Each row is a point. To make a cloud, some directions were put in groups of two or more. Within a group, all points are equally far from the middle, so they leave a hole (a ring in 2 directions, a hollow ball in 3). The other directions are filled evenly. Then the cloud was stretched, turned, moved and blurred a little. How many holes are there, and how many directions does each take, smallest first?
In the rows, 128 means zero.

Cloud, 13 rows:
[[118 155]
 [ 93 122]
 [ 91 104]
 [183 106]
 [180  97]
 [170  85]
 [121 157]
 [116 153]
 [112 151]
 [181 139]
 [ 92 118]
 [ 92 118]
 [165 157]]
Holes: 1 (2)

Cloud, 22 rows:
[[111 176 183]
 [154  98  82]
 [176  87 160]
 [ 85 150 103]
 [120 136  91]
 [ 64 105 127]
 [124 121 144]
 [145 108 130]
 [139  74 118]
 [128 174 138]
 [119 136 123]
 [110 134 133]
 [109 138 190]
 [120 161  98]
 [ 91 138 175]
 [137  61  86]
 [ 70  91 145]
 [140 139 168]
 [143 111  91]
 [150 124  75]
 [162 118  86]
 [152 114 166]]
Holes: 0

Cloud, 20 rows:
[[148 149 137]
 [109 109 110]
 [120 169  99]
 [ 90 138 138]
 [ 78 116 124]
 [184 128 144]
 [110 184 117]
 [187 145 143]
 [113  87 136]
 [100 133 167]
 [140  90  97]
 [145 137  93]
 [168 120  95]
 [165  72 106]
 [134  53 114]
 [123 185 119]
 [105  75 100]
 [169 113  87]
 [ 71 117 132]
 [171 127 125]]
Holes: 0

Cloud, 30 rows:
[[188 122  95 133]
 [116 101 166 103]
 [153 132 167  95]
 [131  74  90 141]
 [127 159 166 170]
 [127  77  88 135]
 [177 129  88 115]
 [161 143 171 109]
 [194 109 108 140]
 [ 81 122 159 135]
 [130 151  81 160]
 [176 144  88 139]
 [ 95 106 140  96]
 [119 108  95 184]
 [172 132  89 107]
 [126  79 123 179]
 [146 106  96  88]
 [100 139  83 150]
 [174 148 157 165]
 [148 107  96  88]
 [154 157 107  93]
 [124 174  98 126]
 [108 130  81 163]
 [188 126  94 135]
 [122 172 164 149]
 [ 84 119  94 129]
 [171 113  89 105]
 [158  77 159 142]
 [115 107 150  88]
 [ 99 103 169 152]]
Holes: 2 (2, 2)

Cloud (27 x 4):
[[108 133 158 180]
 [104 185 205 140]
 [126 140 106 176]
 [113 142 120 108]
 [110 152 135 163]
 [131 129 126 111]
 [141  83 118 136]
 [183 163 167 170]
 [188 110 136 135]
 [ 92 131  93 150]
 [158 149  88 144]
 [147 103 122 164]
 [141 132 108 205]
 [166 186 113 129]
 [113 144 105 136]
 [ 81 126 192 150]
 [110 172 190 118]
 [ 72 150 184 178]
 [128 103 157 176]
 [142 149 137 131]
 [180 157 104 125]
 [137 139 156  93]
 [118 121 152 195]
 [109 136 117 181]
 [140 123 142 153]
 [ 96  93 139 152]
 [141  93 154 172]]
Holes: 0

Cloud (27 x 4):
[[122  89 163 141]
 [123 106 172 125]
 [ 60 116 133 191]
 [122  93 132 189]
 [153 151  79 187]
 [138  97 156 117]
 [184  88 108 137]
 [104  87 101 107]
 [129 102 105 152]
 [144 134 124 121]
 [162 135 124 100]
 [ 91  74  95 127]
 [113 139 147  85]
 [153 112  91 197]
 [159 106  65 118]
 [116 135  67 136]
 [104 143  89 145]
 [146 114 138 206]
 [102 152 134 141]
 [116  78  99 118]
 [178 148 100 136]
 [122 100 105 111]
 [122  84 177 111]
 [148  57 122 125]
 [119 147 132 182]
 [120  73 119 157]
 [165 104 125 107]]
Holes: 0

Cloud, 51 rows:
[[132  83 175 159 154 128]
 [138  75 121 136 108 152]
 [ 93 131 159 150 143  49]
 [142 149 186 102 132 121]
 [131 157  81 156 114 105]
 [131  83 168 143 115  76]
 [111 174 161 168 148 116]
 [ 92 158  74 109 123 138]
 [132 140  59 142 136 144]
 [ 74 153 111 143 115  88]
 [ 77 113 142 117  97 153]
 [110 148 148  89 168  73]
 [147  75 171 121 161 130]
 [166 111 142 142  92 104]
 [111  80 149 141 103 101]
 [162  98 111 109 155 161]
 [129  88 194  96 155  91]
 [101 135 120  91 104 171]
 [ 84 101  92 148 171 130]
 [139  92  75 116 154 152]
 [101 171 123 136 123  69]
 [121  91  70 132 159 138]
 [118  90  69 131 156 134]
 [159 139 102 130 177 131]
 [115 152 134  87 163 135]
 [ 97 110 190 138 146 128]
 [150 160 104 144 129  72]
 [177 136 116 110 156  71]
 [107 140 185 124 102  80]
 [124  66 119  98 115 126]
 [103 137 146  98 168  59]
 [ 58 125 101 158 130 119]
 [ 98 118 187 165 161  92]
 [168 147 152  85 149 110]
 [178 115 156 118 146 143]
 [146 116 124 167 112 167]
 [ 84 106 106 135 182 127]
 [189 115 137  92 155  84]
 [ 94 116 134  99 184 117]
 [ 86 131 130 120 186 110]
 [ 98 138 186 149 129  62]
 [140  76 123 135 102 139]
 [135 108 149 163 173  50]
 [171 140 143  93 156 127]
 [105  98  90 170 135 103]
 [162 114  93  90 108 123]
 [137 176 162 160 133  73]
 [151  77 110 107 108 135]
 [154  80 192 126 140  76]
 [142 154  87 152 119  90]
 [130 141 134 100 125 174]]
Holes: 3 (2, 2, 2)

Cloud, 51 rows:
[[119 131  58 120  79 165]
 [139  85 115 128 141 153]
 [108 151 113 109 117 141]
 [105 116 123 125 183 126]
 [158 153 101 156 140 128]
 [139  81 162 126  76 132]
 [127  63 100 124  58 141]
 [ 97  81 135 116  87 120]
 [ 93  78 115 155 146 138]
 [115  71 110 124  76 113]
 [131  65 162 101 106 160]
 [129 153  83 157 147 123]
 [ 84  82 134 121 123 184]
 [112 140 109 123  79 154]
 [140  89 127  86 134 169]
 [172 113 106 106 137 100]
 [123 119 168 148  90 118]
 [122 101 186 150 110 147]
 [116 115 158 138 160 161]
 [116 139  91 126  57 186]
 [165 138 107 148 143 143]
 [ 57 105 116  99 107 111]
 [ 89 113 184 160 129 146]
 [135 111  71 135 157 123]
 [ 96 118 110 115 111  90]
 [142 153 128 138  85 139]
 [131 117  63 139  78 124]
 [ 67  82 147 118 118 166]
 [148 134  35 165 120 129]
 [138 136  87 121 121 122]
 [154  83 175 135  78 145]
 [ 87  84 134  89  67 163]
 [117 105 120 116 131 205]
 [128 118 133 157 140 188]
 [108  80 167 114  94 123]
 [169 101  76  80 102 163]
 [163 126  73 109  67 161]
 [117  85  75  94 145 155]
 [ 85  88 137 158 129 144]
 [ 64  85 161 121 125 124]
 [177 138  68 138  95 169]
 [132  73 149 155 118 115]
 [120  95 119 187 164 120]
 [ 98  94 181 123 142 153]
 [ 85 103 144 120  75 178]
 [130 134 113 142  58 164]
 [ 99  60 125 126 105 137]
 [103  98 156 150 100 135]
 [111 132 155 141  90 125]
 [148 100  95 181 159 127]
 [125 148 100 163 171 133]]
Holes: 1 (2)

Cloud, 77 rows:
[[200 115 110 153 110 166 111 155]
 [126 117 178 150 113  71 169 136]
 [121  88 192  91 132 121  97 135]
 [ 85 113 173 132 147 161  71  92]
 [ 89 103 147  99  98  72 129 131]
 [137 151 114 156  87 115  60 170]
 [114 125 165 166 102 131  76  91]
 [101 138 154  69 126 127 101 140]
 [140 134 134  89 136 114  94  84]
 [118  70 109 118 139 150 118 149]
 [106 142 112 111 191 117  76 126]
 [ 68 165 149 129 154  98 173 116]
 [143 165 160 180 108 126 155  87]
 [118 122 182 113 172 197 118 124]
 [150 127 138 104 172  80 119  97]
 [121 105 155 170 156  99 129 182]
 [135 124 140 166 134 115 103  60]
 [122 172 140  99 155 132 131  83]
 [112 120 174 101 151 186 101 112]
 [ 84 147 113 141 160 133  78  93]
 [139 157 138 109 187 119 178 119]
 [125 134 167 120 179 196 112 111]
 [111  79 185  94 155  91 138 143]
 [ 77 108 137 127 127 158 115 163]
 [136 132 147 169  45 155 126 127]
 [139  79 140 105  93  63 137 160]
 [119 138 111 123 123 184  80 136]
 [111 110 124 122 209 110  97 134]
 [170 130 121  78 156 133 157 146]
 [ 73 137 114 152 178  92 132  92]
 [135 153 169 167 102  90 161  99]
 [154 111 100 135 110 123  90  62]
 [129  94 163  74 128 148 147 147]
 [ 84 141 128 149  96 166 111 144]
 [ 77 109 146 132 135 123  55 140]
 [169  67 135 101 142 132 121 107]
 [115  93 128 165 147  71 132 145]
 [139 155 143 182 128 148  74 126]
 [107  98 120 120 194 137 119 146]
 [111  84 153 121  89  98 147  85]
 [101  85 177  91 107 142 124 117]
 [131 115 177 146  86 179 141 153]
 [135 112 113  99 141  96  55 165]
 [170  65 142 103 117  96 142 124]
 [ 77 119 125 137  99 162 105 125]
 [174 111 117  85 132  83  80 164]
 [150 128 115  80 165 123 148 166]
 [184 144 111 129  94 105 189 134]
 [120 165 190 127 105 117 114 171]
 [182 111 101 111 112 148 180 106]
 [153 137  91 127 121 156 130  67]
 [126 130 158 160 158  90 158 184]
 [140 174  59 137 119 129 115 125]
 [ 84  97 153 121 179 165  92 147]
 [100 111 110 103 116 153  83 166]
 [154 141 102  82 122 109 113  83]
 [149 124 147 119 104 107 133 212]
 [136 156 120 185 177 157 149 116]
 [ 93 167 180 173 119 180 125 105]
 [152 144  82 181  90  82 141 145]
 [163  93  87 125 143 139  97  85]
 [109  94 138 134 102 104  66 180]
 [134 139 141 125  65  68 110 121]
 [133 108 109 101  82 104 160  79]
 [127 139 190 153 143 131  81  92]
 [179 120 149  95 118 102  85 154]
 [118 149 134  72  97 133 112 151]
 [ 99 117 119  80  79  88 113 137]
 [140 134 101  97 132  72 134  85]
 [139 118 127 187 123 152 172 129]
 [155 141  78 117 160 129 138 160]
 [126  96 126  94 166  97  83 168]
 [125 168 147 134  70 102 149 153]
 [138  66 186 111 122 110 130 136]
 [146 108 171 148  62 150 152 150]
 [ 96 139 133 187  86  92 102 140]
 [150 187 112 108  82 120 105 167]]
Holes: 3 (2, 2, 3)

Cloud (83 x 8):
[[103 141 107 136 162 106 176  79]
 [115 135 108 135  76 114 130 140]
 [146 148 134 180 124  94 139 122]
 [190 163 138 125 112  90  94 117]
 [113 138 134  72 152 120  52 105]
 [139 177 143  88 126 119 109 135]
 [113 140 142 144  47 180 116 144]
 [170 132 183 140  82  95  98 105]
 [ 81 188 115 127 142 128 107 161]
 [121 111 106 131  73  47 111  92]
 [ 95 160 159 110 167 150  66  96]
 [ 73 133 138 115 139 131 133  83]
 [124 145  98 113  98 149  92 103]
 [118 132 140 180  61 164 168 134]
 [148 147  95 140 145 163 160 130]
 [ 71 164  96 147 134 142 153 131]
 [153 172  83 109 205 136 111 161]
 [118 123 154 126 136 116  71 169]
 [101 134  99  91  85 146 102 114]
 [113 116  96 122  82  72 141 151]
 [158  93 121 160  77  88 104 100]
 [124  93 154 123 107  70  68  83]
 [121 129 159 133 153  74  72 127]
 [188 100 172 123 139 116 126 128]
 [203  93 143 148 106  74  98  92]
 [139  95 127 168 104 157 116 171]
 [136 152 170 142 105 132  77 163]
 [158 132 152 174 132  95  54  95]
 [ 53 153 147 123 177 129 127 100]
 [157 178 142 105 146 142  67  96]
 [126 169 133 107 149 157 153 156]
 [152 145  95 133 141 163 157 133]
 [108 145 142  80 172  85 138 101]
 [158 142 111 132 126 134 155  90]
 [108 134 123 105  71  75 142  75]
 [138 141 134  93 135 127 167 119]
 [138 135 141 161  95 118 161 152]
 [146  97 170 115 109 105  88 124]
 [132 183 137 132 187 156 156 143]
 [235  72 130 126 106 128 121 154]
 [179 113 139 141 157 103  39  89]
 [ 96 154 106 125 124 172 102 118]
 [ 82 123 131 175  80  88 123  89]
 [131 187 127 166 131 161  91 130]
 [145 137 169 115 117  72  55 130]
 [169 100 124 154  67 155  88 165]
 [100 154 156 136  90 100 140 122]
 [101 157 134 159 125  93 119 142]
 [123 135 164 184 128 121  62 107]
 [112 128 123 131  99  74 100 140]
 [ 86 124 105 129 153 172 190 161]
 [ 82 125 186 175  90 120 131 117]
 [136 132 161 150 196 107 122 107]
 [140 139 114  95 140 131 130 114]
 [124 174 130 105 160  76 159 102]
 [176 165 144 132 120  95 152 107]
 [146 106 100 121 180 123 129 181]
 [136 165 170 150 138  60 133 114]
 [188 125 186 157 136 123 126 151]
 [136 177 111 143 155  91 145 112]
 [119 138 122 146 200 161 113 162]
 [123 127 145  91 163  99  70  90]
 [119 140 116 144  80 154 178 152]
 [189  90 100 112 159 105 116 149]
 [118 146 111 133 118 163 200 153]
 [ 86 109  99 108 121 147  84  97]
 [ 99 155 131 110 145 173 162 159]
 [132  91 138 155 121  39 182 105]
 [ 89  89 103 136 145 152 158 180]
 [165 126 166 121 169 150  97 158]
 [126 136  85 101 127 120 121 106]
 [151 155 139 176 118 143 148 171]
 [ 87 153 186 135  80  95  65  96]
 [131 111  86 157 167 140 109  90]
 [185 144 138  96 154 148 129 127]
 [ 97 108 105 134 182  84 143 101]
 [118 180 169 153 136  77 137 105]
 [107 183 148 106 139  95 141 125]
 [219  81 162 146  95 129 122 123]
 [143 141 142 141  86 100  84 118]
 [166 138 125 128  89  69  77  96]
 [137  86 136 150 117 155 125  86]
 [123 103 114 157 152 173 182 137]]
Holes: 1 (2)

Cloud:
[[121 152 169 141 148 143 131  86 117]
 [183 137  89 126 177 154  96  77 132]
 [218 122 139 144 149 110 150 119  96]
 [147 170 119 189 131 129 131  82 104]
 [134 128 132 194 140 100  75  90  92]
 [179 136 138 140 162 131 163 165 150]
 [211 123 106 155 147  68 126 112 137]
 [160 171 176 111 128  99 110 159 113]
 [ 86 149 135  86 128 151 108 126 104]
 [137 152 148 171 117 164  75 143  72]
 [186  84 150 131 126 161 106 199 116]
 [130 152 100  94 118 125  74 140 175]
 [155 206 133  91 110 137 106 136 111]
 [170 122 122 103 161 189 139 169  98]
 [149 120 102 143 171 101  86 101 181]
 [164 110 166 148 187 139  94 130 110]
 [184 124 124  90 175  87 133  90 132]
 [166 126 140 131 151 207  84 142 126]
 [176 139  87 110 103 154 152 100 101]
 [148 170 107 151  97 151 101 149 134]
 [192 105 131 121 145  70 136 120 103]
 [205 103  82 156 146 160  93 123 121]
 [178  89 121 126 113  75 113 157 132]
 [145  90 132  86 160 162 106 185 101]
 [135 112 101 143 135  96 124 134  69]
 [196  89 164 138 128 166 114 184 109]
 [174 124  96 101 172 140 142 111  85]
 [151 109 102  89 109 170 158 152 146]
 [153 178  92 108 149 145 162 134 112]
 [162 119 123 141 118 184 150 177  76]
 [196 121 133 126 157 166  83 168  76]
 [201 114 104 154 142 145  62 103  86]
 [198 111 114 146 161 140  68 137  67]
 [178  77 117 109 121 104  95 159 130]
 [171 186 155  99 124  88  99 127 111]
 [175  78  99 143 129 132  58 106 116]
 [168 122 130 105 120 185 153 174  93]
 [155 183 155 150 169 131  99 124 133]
 [161 142 119 152  93 125 128  76 171]
 [172 127 157  86 167 122 128  81 130]
 [134 146 130  98 110  91  80 101 178]
 [134  69 125  97 117 175 126 143 128]
 [149  94 149 144 158 149 172 167 131]
 [119 112  85 107  95 118 126 126 115]
 [173 154 128 126  94 164 158 102 129]
 [163  94 149  79 135 118 116 169 147]
 [114 159 108 139 135  88 123  70 124]
 [124 117 111 155  92 145 117 181 120]
 [170  59 145 138 132 113 132 134 148]
 [124 155 178 164 121 135 152 127 115]
 [170 140 128 118 179 144 138 158  91]
 [209  92 120 131 134 123  75 127  72]
 [186  87 170 144 128 170  91 175 120]
 [111 116 111 119 143 162 177 143 154]
 [138 174 157 115 106 159  89 160 147]
 [137  76 123 139 140 128 110 186  73]
 [187 128 167 165 139  96  79  99 104]
 [140 103 122 143  75 103 123  91 115]
 [194 134 158 117 134 135 164 171 117]
 [103 137 153 118 116  91 145  93 132]
 [164  98 141  77 152  97 113 124 164]
 [148  76 149 147 141 194  73 158 119]
 [212 137 106 137 131  78 122 124 155]
 [136 150 166  76 119 126 178 130 109]
 [145 165 101 101 100 100  83  97 173]
 [134 157 151 131 167 130 109 170 108]
 [169 123  92 168 157  76  98 119 147]
 [145 124 166 101 168 105 129 165 143]
 [150 137  82 190  99 140 104  91 105]
 [162 148 134 202  97 126 151  93 150]
 [141 135 145 120  90 125 122 152  58]
 [136  62 142 146 156 140 157 142 133]
 [148 147 119 164  87  93 124  81 168]
 [147 126 129  86 153 180  96  91  94]
 [110 124 129 127 125 146  73  97  95]
 [178 184 144 151 110 109 106  79 130]
 [179 136 106 148  90 166 137  99 115]
 [143 146 162 167 116 112 157 104  83]
 [140 161 135 104 172 119 121 152  97]
 [160 120 103 155 164 118 104  49 142]
 [169 171 136 183  97 118 152  88 132]
 [134 170 151 117 181 162  86 150 148]
 [160 130 123 111 188 111  88 126 103]
 [122  95 136  98 150 184 132 129  87]
 [117 103 117 163 121 156 147 177 115]
 [167 125 119 103 181 199 135 144 140]
 [139 148 107 125 146 154 195 122 156]
 [149 164 101  90 162 120  58  98 120]
 [146 108 122  64 134 124  94 178 141]
 [161  71 114 168 167 111 100 100 154]
 [154 126  90  68 114  92 117 137 110]
 [173 124 104 180 159  91  86  85 162]
 [102  94 112 111 100 148 125 133 113]
 [202 158 122 118 175 127 140 106 175]
 [154 151 100 132 149  83 139 130 183]
 [165 151  99 140 116  72 177  92 127]
 [183  70 122 119 134 118  75 154  80]
 [124 121 145 163  99 107 121  96 177]
 [151 153 141 154 148  75  86  80 128]
 [169 141 187 170 124 124  89 170 137]
 [140 132 169 115 188 167 114 106 142]
 [168 102 167 104 129 187 120 147 119]
 [163 142 160 148  95 121 139 196 119]
 [215 142 151 154 161 125 129 137 131]
 [167 166 119 115  96 159 150  88 142]
 [178 114 142 132 166 137 145 150 179]
 [133  93 122  99 172 137 103 173 124]
 [153 131 146 152 154 165 143  97 187]]
Holes: 3 (2, 3, 3)

Cloud, 97 rows:
[[152 158 124 115 117 154 200 161 145]
 [183 130 149 139 100 109 126 102 130]
 [ 97 191 138 117 152 159  71 150 121]
 [142 109 101  76 138 140  99  89 172]
 [135 185 109  87 173 131  87 162 183]
 [200 132 118 168 174 101  72 171 149]
 [198 129  80 103 162 117 100 106 137]
 [ 98 166  97 120 160 121  63 112 106]
 [143 210 172 129 124 147 164 158 141]
 [ 92 131  96 106 139 155  76  67 146]
 [100 110 132 117 119 132 113  66  73]
 [ 83 209 164 131 115 148 147 134 118]
 [ 98 124  86  83  92 120 118 117 184]
 [150 212  99 151 114 124 114  97 146]
 [106 214 140  61 138 166 117 135 120]
 [123 146 139 183 120 129 113  56 131]
 [177 174 132 115 127 191 127  77 121]
 [ 86 113 156 129 149 162  77 127  94]
 [ 77 186 143 114 120 107 123 121  82]
 [128  90  99 115 134 155  82 119 121]
 [ 96 148 140 102  64 154 134 111 104]
 [ 94 170 106 126 166 169 104 110 147]
 [135 139  95  72 155 158 109 181 141]
 [151 216 152 110 170 189 142 102 147]
 [ 65 140 114 111 112 110 122 140 122]
 [134 112 121 179  93  96 112 169 181]
 [129 120 123 188 110 135 127  77 147]
 [151 141 118  91 107  78 115 144 122]
 [118 184 102 158 150 128  66 104 149]
 [136 122 134 162 131 170 167  91 176]
 [131 182 137 160 120 158 150 151  94]
 [121 188 173 101 175 184 102 139  95]
 [108 123 113 122 180 157  99 118 145]
 [112 181 155  66 161 161 156 187 134]
 [146 123 101 133 105 138  68  71 114]
 [151 134 156 125 188 155  96 150 156]
 [130 108 119 183 102 139 103 109 170]
 [128 187 163  72 170 143 130 175  86]
 [128 151 190 141 142 155  81 122 124]
 [160  89 100 126 125 136 130  90 143]
 [104 103 115 128  92 116 130  87  93]
 [142 157 144 176 147 131  69  98 121]
 [121 121 157 186 101 150 148 102 115]
 [105 172 113 168  98 131 151 144 158]
 [ 77 118 122 114 117 105 104 157 154]
 [170 164  75 102 124 122 139 144 172]
 [109 161 120 118  55 139 129 108 127]
 [137 159 205 140 166 185  98 147  97]
 [138 119 168 106 105 167  86 117  79]
 [201 183  99 128 141 132  93 112 169]
 [113 144 173 119 148 112 159 159 125]
 [140 145 146 152 112 132 176 160 170]
 [160 113 144  76 156 156  71 147 125]
 [121  94 113 128 116 139  76  99  95]
 [169 130 163 139 107 132 172 142 139]
 [133 136 188  78 156 182  86 141  97]
 [143 133 118 106 192 134  75 141 161]
 [148 107 140 180 142  89 119 127 161]
 [141 145 150 166 134 101 188 145 136]
 [182 180 136 131 128 117 120 156  89]
 [174 181 146 145 138 114 133 187 138]
 [112 150 117 104 132 132  48  61 132]
 [108 176 180  65 124 148 156 150 109]
 [163  74 123 145 117 119 109 140 135]
 [126 106 154 146 177 146 120 137 141]
 [155 147 116 120 134 150  91 101  72]
 [163 157 158 101  96 131 182 108 101]
 [103 153 169  92 100 125 130 105  69]
 [152 195 109 109  89 131 102 135 134]
 [ 99 173 186 111 116 147 131  94 123]
 [157 148  88  93 102  85 143 113 152]
 [142 192 134 165  88  84 100 137 142]
 [122  81 140 108 126 112 121 152 105]
 [136 149 140 157  59 118 102 105 136]
 [106 121 138 101 132  99 122 148 141]
 [ 79 186 174  94 115 140 126 153  82]
 [ 80 132 153 148 140 114 175 128 107]
 [123 121 171 196 136 145 141  96  86]
 [117 142 159 174 116 171 110  97 138]
 [142 151  81 151  97  99 142 142 189]
 [ 76 156 173 159 110 133 144 110 106]
 [ 88  89 113 135 123  93  67 109 117]
 [169 151 117 133 107  97 163 142 148]
 [113 117 130  85 107 141 159 155 130]
 [163 164 115  87 149 125  71 126  86]
 [148 191 151 134 126 121 177 136 164]
 [113 196 129 142 166 149 119  95 106]
 [181 124 171 158 190 163 142 160 121]
 [120 130 114 129 200 142 123 115 119]
 [157  89 124 196 149 116  93 139 143]
 [106 122  97 118 160 129  66  96  96]
 [124 163 151  64  98 132 109 170 129]
 [128 152  74  80  97 131 143 139 183]
 [170 172  87 128 112 141  60  92 147]
 [ 67 169 143  98  95 133 131  94 105]
 [ 58 144 131 108  94 133 115 110 129]
 [138 197 150 166 142 137 136 139  87]]
Holes: 3 (2, 2, 2)

Cloud:
[[131  93  87 160 159  87 113  98 144]
 [132 164 117 197 107 181 113 153 155]
 [102 159 186 151 126 158 141 164 102]
 [103 140 144 183  88 160 140 158  61]
 [ 73 126 162 163 168 147 116 126  90]
 [162 115  95 179 107 147 139 170 133]
 [162  86 103 161 153 145 151 101 135]
 [111  88  54 149 123 130 113 170 104]
 [157 141 133 162 130 210 144 125 117]
 [ 76 109 127  92  88 111 139 147 126]
 [106 133  59 145 135 191 131  98  51]
 [ 94 176 115 133 141 181  90  94 128]
 [127 145 150 145 153 123  99  68  91]
 [138 164 130 139 123  87  82 101 121]
 [148  93 120 118 109 136 149 199 111]
 [126 124  89 155 173 161 108 138 164]
 [138 125 160 116 110  77 127 114  98]
 [142 181 164 173 125  97  99 123  90]
 [ 98 106  88 130  68 142 137 141 105]
 [149 117  98 171 146 177 156 106 138]
 [139 188 173 161 143 153  81 130 142]
 [ 92 123  73 134 162 159 176 115  58]
 [163 128 123 145 130  81  64 112 113]
 [174  96 105 125 185 159 126 103 123]
 [ 95 125 120 209 139 176  89 123 128]
 [ 85 162 139 119 148 161 126  90  59]
 [ 96  78 114 135 132  68 167 140 116]
 [176 132  92 163 118 130  62 118 119]
 [114 113 161 186 168 109 113 156  96]
 [172 136 126 132 127 100  79  98  99]
 [155  86  88 150 134 105 170 125  87]
 [117 178 128 202 146 106 102  81  71]
 [104 103 144  86 143 118 102 109  90]
 [152 175 110 217 172  76 139 106 104]
 [ 98 165  83 154 125 109 152 165 123]
 [ 99 113 161 159 161  97 149 140 141]
 [143 136 159 129 143 127  60 156 114]
 [116 174 129 109 119  98 106 123 120]
 [147 163 141 158 200 138 117 148  97]
 [ 83 133  95 151 149 219 104 127 107]
 [134  91 177 124 101 164 136 169 104]
 [116 148 162 190 120 139 136  75 109]
 [ 82 148 166 149 158 169  99 137  89]
 [ 80  75 165 131  91 157 126 143 108]
 [120 133  86 165 124 189 135  75  46]
 [155 109  66 131  97 124 139 159 135]
 [ 85  96 132 147 134 136 138  96  55]
 [ 86 125 146 176 171 130  99 130 127]
 [101  90  96 103  89 135 167 145 120]
 [116  77 140 125 165 160 133 166  87]
 [134 140 184 195 145 146 167 138  98]
 [155 117 116 134 159 113 103  78  72]
 [127  83 113  85 102 197 106 126 121]
 [111 138  91 177 156 117  94  77 120]
 [106  72 138 169  95 167 100 128 131]
 [126  93 128  77 129 137 166 138 114]
 [144 117 124 205 150 179  83  96 122]
 [157 158 127 195 168 140 126 100 168]
 [149 162 136 148 155 121 175  85  78]
 [ 98 183 111 171 150 122 143 103 158]
 [101 147 121 180  86 190 129 172 100]
 [171 122  98 213 147 108 135 139 113]
 [130 153 120 111 109 128  76 166 119]
 [179 125  71 171 149 147 130 152 116]
 [ 92 104 135 172 138 153 184 136 110]
 [151 147 154 205 138 143 132 103 155]
 [136 158 147 145 156 113 111 175 166]
 [132  75  95 171 119 166  72 161 141]
 [103 143 135 170 161 106 115  74  74]
 [ 99 118 131 133 106 103 125 132 176]
 [ 93 124 155 132 153  89 159 132 135]
 [171 142 121 142 141 177 115 131 166]
 [138 133  99 126 169 133 126 103  45]
 [143 127 131 172 119  58 151 123 121]
 [152 111 153 142 134 130  87  76 123]
 [150 147 142 115 170 123 158  97 109]
 [104 139 151 170 137 132  86  88 133]
 [ 75 148 160 125 116 128 143 110  86]
 [103  94 158 138 150  95 133 179 156]
 [106  94  94 143 110 107 184 143  99]
 [164 185 120 171 142 119 130  67 127]
 [133 167 147 127 124 120 142 106  66]
 [109 106 124 147 160 107 116 156 178]
 [ 97 155 109 101 127 138 165 131 105]
 [143 159 137 106 113  95  89 156 123]
 [161 148 110 212 146 116 115 153 160]
 [113  91 154 151 153 111 100  94 108]
 [ 92 161 158 151 116  94 135 102 107]
 [133 144  49 140 156 142 140 147  98]
 [107 149 176 129 124 139 121 176 138]
 [ 78 131 127 148  94 118 107 167  84]
 [128 117 115 169  97 158 124  89 136]
 [158 106 150 125 112 195 100 150  98]
 [187  93  95 176 148 130  90 130  94]
 [160  96 138 118 178 145  98 159  98]
 [101 131 157 171  84 101 116 172 105]
 [128 130 103 141 169 223 102 111  94]
 [102 133  85 156 161 162  87  96 140]
 [104 115 100 209 155 165 119 148 131]
 [ 93  78 165 140 101 130 120 115 106]
 [ 97 146 138 169 116 147  92 102 154]
 [151 124 108 123 124 122 173 137  77]
 [116 166 145 211 100 115 155 131  78]
 [138 102 156 142  84 115 132 164  77]
 [133 130  78 175 119 185  76 151 112]
 [165 158 152 205 137 141 110 122 167]
 [152  81 167 136 127 147  97  95 108]
 [164 134  61 173 154 133 156  96 101]]
Holes: 3 (2, 2, 4)
